Each wall is flat, endless, passes through zero and stands at right angles to its row. A trip goes straight from one point to another. List the walls that it crosses, first one first.

Walls:
(1): [ 6.1  0.9 -7.2]
(2): [-19.2  -2.3   6.7]
(3): [26.9 25.5  1.6]
(4): [ -2.5 -28.1  14.6]
(5): [11.3 -5.9 20.7]
(6): [-13.7   8.2  16.6]
(7): [-11.0  18.0 -19.5]
Trips:
[ 11.1 -22.5 -14.7] to [-29.5   2.5  -7.8] -> 7, 2, 1, 6, 4
[ 17.9   9.8 -18.1] to [ 21.9 -13.3  -7.8] -> 7, 5, 4
[-12.6  -3.7  27.5] to [-21.2  -9.9  50.7] -> none

Walls:
(1): [-46.7 -10.7   8.5  14.6  -4.7 -10.9  21.2  -7.1   1.3  -7.8  14.2 -12.5]
(2): [ -2.5  -9.2  14.3 -23.9 -20.2 -12.9  -7.3   3.0  34.0  -2.2   7.1   4.1]
(3): [ -7.5  11.2 -30.8 -19.1 -25.0  -6.9 -42.6  -6.9  11.6   2.4   7.9 -26.3]
(4): [-11.1 -20.3  34.9 -10.7  -6.4  -5.9 -11.9  -5.0   7.9   2.0  20.6  13.9]
(5): [-17.7  19.4  10.0  -0.2  29.2 -14.3 -20.6   1.2   4.2  10.8   2.5  32.5]
(6): [ -6.3  19.9  -2.5   5.7  -3.2  -4.4   3.8  -6.7  -2.6   6.3 -10.5  14.1]
(7): [-17.3  15.9   7.3 -20.1  11.4 -29.9  -0.9  33.3  29.6 -10.9  -3.2  -0.7]
Trips:
[ -4.5  -1.4 -11.0  -7.9  14.5   0.9   6.1   4.6   0.6   8.0  -4.4   2.1] to [  5.0   5.7 -10.7  13.4  20.7 -15.6  -0.8  -8.7 -16.0   4.6  -8.0  -5.0] -> 7
[ 10.7  -9.8  31.7  22.8  -0.6   7.3 -16.9   7.1 -22.3 -33.1 -43.9  25.9] to [-18.8   4.9 -18.5  -2.9  18.0  -1.7   7.7   5.5   4.0   1.7  -4.2  15.0] -> 4, 7, 1
[-20.6  11.7  12.4 -12.9 -21.2  10.5 -14.0   4.2  -4.2   9.4  13.6 -12.4] to [-19.7  17.1   1.0 -19.3  13.2  11.0 -24.0   1.3  -1.2 -21.9   7.4  13.8] -> 5, 6, 1
[  4.1 -21.3  23.5 -24.1 -12.5  26.8   0.6 -18.8   7.0   6.1  -6.6  -5.3] to [  3.5  -9.0  11.9  -0.8 -46.7  -1.4  30.0  29.0   7.4  -9.0  26.5  -1.6] -> 1, 7

Walls:
(1): [ 22.3   1.8   0.6  29.8 -15.8   5.2   6.3  -0.9 -14.6   2.1  -6.2  -2.7
  -4.8 -28.4   2.9  26.6   5.3   6.3  11.3  32.7  -1.7  -4.7 -22.3  13.2
  -4.3   0.9  -3.5 -41.6   2.0   4.6   6.3  32.1  -8.8 -26.5   5.4 -11.6
   2.0  13.1  15.6   0.5   8.3  13.3  10.6  -0.9   4.9   0.6  -5.3 -24.7]
(2): [ 18.1 -11.9   7.4   7.0   1.5 -18.5   1.6 -34.0  -1.2 -26.6  22.1 -17.3
 -11.3 -11.0   1.4  17.5 -41.6  14.0   6.9  37.0  -9.3 -15.9  -1.1 -10.6
 -10.6  -8.5 -43.8  12.3  -5.9  16.5  13.5 -18.9 -37.9 -38.3  14.6  -8.9
   6.0  29.2  11.7  16.7   8.2  27.9 -23.4 -24.0   8.5  14.0  29.8   7.3]
(3): [ 36.1 -16.3  -5.7  13.8  -2.5 -30.4  -5.5   0.3 -16.9   2.0 -12.5  17.6
  -7.4 -24.1   1.3 -21.0   1.1 -15.5  37.4  -3.5  -5.9   8.3 -24.0  -4.2
   2.0  -7.2  -1.2 -30.2  -2.9   8.4  -2.4 -21.4 -13.8   7.5   3.9  12.7
  -5.8   1.7  -2.5 -22.6   0.3 -10.6 -25.3 -21.1  12.4   2.5 -20.8 -11.4]
(4): [ 16.7 -21.5  22.8  11.6 -28.3   9.6  -1.9  21.5  -0.8 -11.9   8.0   3.5
  -1.4 -16.2  -9.9  10.6  -6.2  14.9 -31.2   4.6 -30.8  31.9   2.9  16.5
  14.7 -23.7 -14.7 -19.0 -10.0 -12.5 -14.8  11.5 -29.0 -13.2  19.5  -5.0
  -5.6  -1.5  27.7 -12.4  -0.4 -21.6  25.2  24.8  -4.6 -14.6  13.2   3.9]
(5): [-24.2  19.8   9.9  -0.9 -15.6  -6.9  10.0  -2.6   3.7 -17.4  19.1  36.4
  -5.1  45.9  16.6 -24.2  17.7  12.1  -0.1 -32.2  -5.6 -13.2  13.9   1.3
  -1.0   9.8  15.4 -24.4 -34.6   2.9  -7.9  17.8  13.6  -3.0 -23.6   1.9
   5.9 -14.3  -9.8 -25.0  -1.3 -23.1 -25.7  22.8 -26.6  12.4 -12.9  -6.3]
(6): [-33.8   6.3   3.5  -3.0 -13.2 -13.1  -4.1 -27.6 -25.3  15.7  -5.5 -18.2
   3.9  10.1 -11.6   1.8   7.0 -14.8   1.2   8.2  -2.5  14.3  -9.2  -4.4
  13.5  -0.3  22.2  11.3  -8.1 -15.5 -11.3  29.9   1.5   2.4  -1.4 -16.9
  17.7  -1.3  -0.5 -23.6  -4.1   4.0 -20.8  12.7   3.8   1.9  19.0   2.2]
(7): [ 45.2  -0.2  22.1 -23.6  15.3 -11.4  17.5 -10.5 -25.2 -24.8  10.2  -5.1
 -42.8  -8.7   7.6   5.3 -19.8  11.3 -25.5 -12.4 -19.9 -26.1 -20.6   2.7
  -3.0  -1.4 -26.4  24.2 -20.1 -10.4  15.8  26.2   6.0   3.2  -4.9 -48.0
 -24.4 -21.3   7.4  14.4 -39.0   3.4  -2.6  31.1 -19.7  -0.3  -9.6  -5.2]
(8): [ -6.0 -16.3 -14.9  23.2 -19.6 -10.5  13.9 -21.7  -5.1  12.5   2.2  -1.0
   5.0  -1.5  -6.4  -8.1 -32.2 -19.7  -8.8  -5.1 -28.3 -30.2  16.3 -26.0
  -0.2   4.2 -13.7 -25.6   8.6   8.6   1.8 -14.3 -19.2 -14.3  27.0 -17.6
  11.5 -23.6 -20.1  12.6 -12.9  -9.3  18.2 -28.8  10.7   9.3  -6.9  11.4]
(9): [  6.7   9.2  14.8 -21.2  13.4  -5.9  12.1   0.7  34.5  36.3  20.9 -10.1
  -2.2  15.6  -8.8  -7.9  -5.0   1.5  17.2 -15.7 -11.4  -4.8   2.9 -20.5
  -3.3 -18.7  10.7  -4.7 -16.9 -41.0   4.2 -14.2  -0.4  13.1  11.7 -23.7
  -0.4   1.8 -12.5  -8.4   2.6  -5.0  11.6   0.0  -8.5   5.6  -2.9  -5.9]
(10): [ -0.8  -9.3   9.9 -16.6   5.7 -23.2  18.8  -1.2   2.6 -17.6 -15.3  17.5
  17.1 -37.9 -26.7 -26.5 -15.7  -4.1   2.1  17.0 -14.0 -15.4  -0.5  -4.5
  -5.4  24.2 -19.4   2.2   2.1  -8.9  20.2  22.5  22.8   4.3 -21.0  -6.7
  14.0 -14.9   2.5  28.7   9.3 -33.4  23.6  14.7 -15.1 -13.4   7.9   7.2]
Trips:
[ 12.6   3.4  33.9  12.5 -12.5   0.0   5.0 -38.6 -15.9  22.8 -17.0  -0.5
 -20.6  13.4  24.7 -12.5  -0.4   0.1 -25.6 -30.8  23.4  -4.4   4.3  17.8
 -14.8  -5.0  -5.4  -6.9  35.3   6.7 -38.1 -14.1   7.4  -5.2   1.5  -6.0
 -39.3 -34.0  -5.4   1.0   8.0  13.0   0.6  -9.9  -0.3 -23.9  17.2  11.2] to [ 12.4 -20.6  -8.6   9.1 -10.1  14.9  19.2  11.5   8.3  16.0 -13.1   0.1
 -12.4  17.8   6.8  -6.7  -0.7 -15.5 -12.1  -5.2  17.0   4.8 -53.8   6.8
 -11.1   9.0   4.6   0.9  19.1  15.4  -4.2  22.7 -13.0  65.4  14.9  19.8
  37.5  34.2  -6.4  33.9  16.2   7.2   4.2 -14.8 -41.0   2.8  12.3   0.6] -> 5, 3, 7, 8, 1, 10
[ 11.1  -9.4  -7.5   8.6  16.5  -6.4  -0.7   6.7  17.6   7.4 -20.1   7.1
   5.0  -4.4  14.9 -34.6  12.1 -19.3   4.4  -3.7 -24.7  -6.7  25.0 -18.2
   1.5   1.7   0.5  -5.4   0.2 -13.1 -10.4  31.1  15.5   8.7  -4.4 -20.8
  -0.5   3.5  -7.6  13.7   3.0  -5.2   2.5   2.8 -12.6  -3.2  -1.8  -8.0] to [ -6.0  17.1  -6.2 -11.1  15.9  16.2 -22.3 -15.4  12.7 -11.6   4.4 -21.4
  14.0   1.5 -10.7   3.5   0.8  -4.1  -7.9  20.2  -6.4  36.2  -2.1   4.7
  -8.8  15.2 -13.0  12.0 -12.8   1.4 -13.2   7.3  28.4  -5.8   1.7  -6.1
  13.2  12.4 -11.6 -10.2   3.3  -6.8 -11.0 -37.1   7.1  -5.3   5.9  -2.3] -> 6, 3, 7, 8, 5, 2, 9, 10
[-28.7  13.0 -47.1  -9.7 -19.7  -4.1  -2.9 -14.5   4.5  10.4 -16.1  -2.5
   3.2 -17.0  19.9  -2.0  -1.1  -6.0  -1.7  12.4   9.1 -22.2   8.2  -5.6
  15.8  10.4 -19.1  -8.7 -26.9  14.2  16.8  -2.6  12.7   4.9 -14.2   5.8
  -4.1   9.4  -1.0   6.3   1.5  20.2   9.2  -0.9  22.7   4.8   5.6  11.3] to [-28.0 -12.5  -1.5  14.0  -5.0  13.0  15.3 -20.3   4.2  -2.7  21.2  -3.8
  20.4   0.2  -6.4   3.6  -4.4 -23.6  -3.9   3.2  20.4 -17.8  17.4 -11.6
   1.4  47.3  -6.3  -8.5   9.0  -1.6  10.1   1.7   9.8 -17.5 -13.2   4.3
 -30.4  -2.1  -6.4 -11.6   4.3   8.0   5.5 -15.7  17.3  16.3 -18.4  19.8] -> 5, 1, 6
